Rows are points. The ring and each string are closed loops that go straight from each point to the next, and from the last back to the first. Before rounding, they use only three directions, however many columns there are. Count how often each string passes through the ring. Passing back the other way cancels.

Ring (8 x 4)
[[ 24   2 -40 -11]
 [ 26  28 -44 -20]
 [ 18  51 -25 -20]
 [  7  53   2 -12]
 [ -8  25  33   6]
 [-13   1  34  14]
 [ -9 -27  13  16]
 [ 10 -25 -19   4]]
String (19 x 4)
[[-24   8  11   7]
 [-11  10   8   4]
 [-31  11  24  11]
 [-24  28  54  13]
 [  0  39  49   5]
 [-13  54  45   2]
 [-14  41   8  -4]
 [ -6  59  10 -10]
 [ -6  52  -7 -12]
 [ -2  37 -12 -10]
 [ 11  25   0  -5]
 [ 19  42  11  -8]
 [ 17  64  16 -13]
 [ 12  69  24 -12]
 [ 16  41  23  -5]
 [ 11  25  12  -2]
 [ 10  47  55   3]
 [ -9  40  64  10]
 [-23  20  41  12]]
Times through: 1
String (24 x 4)
[[-14 -45 -37   9]
 [  5 -41 -37   4]
 [ -1 -22 -46  -2]
 [  9   9 -11  -3]
 [ 38  14 -16 -10]
 [ 44  20 -50 -22]
 [ 49  38 -36 -24]
 [ 35  38 -23 -19]
 [ 37  62 -50 -33]
 [  9  58 -63 -31]
 [  2  45 -38 -19]
 [ 11  21  -3  -5]
 [ 20  42  13  -8]
 [ 12  66  30  -9]
 [-11  57  31  -3]
 [ -3  49  56   5]
 [  6  33  58   8]
 [ 11  18  19   2]
 [-10   2   8   6]
 [-34 -23  15  19]
 [-31 -41  28  27]
 [ -1 -31  39  22]
 [ 13  -4  15   7]
 [ -1  -6 -11   2]]
Times through: 0

Ring (9 x 6)
[[ 40 -15  18  -1  21  30]
 [ 32 -20  18  -1 -10   3]
 [ 21 -18  13   1 -23 -13]
 [ -3  -6  -3  10 -31 -17]
 [-15   8 -12  20 -21   5]
 [-18  18 -17  25   1  33]
 [ -5  18 -16  20  30  49]
 [ 12  10  -8  11  45  49]
 [ 35  -6   9   1  40  41]]
String (29 x 6)
[[ -9   9 -25   7  22 -11]
 [-25  35 -24  36  25  79]
 [-17  37 -15  41  29 112]
 [  1  18  -4  27  20  79]
 [ 11  -1  -5   5  18  10]
 [ 16   1 -14  -2  47   6]
 [ 25   7  -9   3  71  47]
 [ 29   9   5  13  59  89]
 [ 26   3   9  12  34  69]
 [ 17  -1   3   9  14  29]
 [ 25 -12  -3  -8  26 -15]
 [ 49 -18  18  -8  36  24]
 [ 52 -15  35   6  18  75]
 [ 36 -11  25   9   4  56]
 [ 22  -7  12   9   1  34]
 [ 28 -19   7  -8   6 -20]
 [ 32 -25  12 -10  -6 -31]
 [ 21 -17   3  -5  -2 -26]
 [ 15  -8   6   7  -8   8]
 [ 13 -10  -1   1  -2 -14]
 [ 11 -15  -3  -5 -12 -45]
 [ -1 -14  -3   2 -40 -51]
 [-16   2   2  26 -58  10]
 [-11   7  -1  25 -33  27]
 [  3   0  -5  10  -3   6]
 [  2   3  -4  14  -2  20]
 [-27  26  -8  43 -27  74]
 [-33  31 -16  43 -17  70]
 [-21  19 -24  21   7  18]]
Times through: 3
String (28 x 6)
[[ -2   5 -19   5  21 -10]
 [-24  21 -28  22  10  17]
 [-22  17 -24  21   1  10]
 [ -1   0 -16   3   9 -22]
 [ -8  11  -8  22  -6  31]
 [-21  21  -9  35 -19  57]
 [-38  31 -16  46 -30  68]
 [-27  26 -12  40 -19  66]
 [ -2   9  -5  20   0  37]
 [  4   1  -9   7  11   3]
 [-12  14 -23  14  21  11]
 [ -9  17 -24  15  32  24]
 [  7   1 -19  -1  34 -14]
 [  2  22 -18  19  58  69]
 [ 11  23  -5  25  55 103]
 [ 14  11   4  21  28  80]
 [ 16   1   0   9  20  33]
 [ 19  -6  -5  -2  25  -4]
 [ 24   3   8  13  31  67]
 [ 34   7  16  18  46 108]
 [ 27   5  11  15  36  82]
 [ 19  -1   1   6  24  29]
 [ 20  -5  -6  -3  33   0]
 [ 22  -1 -10  -3  53  12]
 [ 13  18 -11  15  64  75]
 [  1  26  -8  29  41 100]
 [  1  16  -4  25  16  69]
 [  5   3 -12   7  19   6]]
Times through: 2
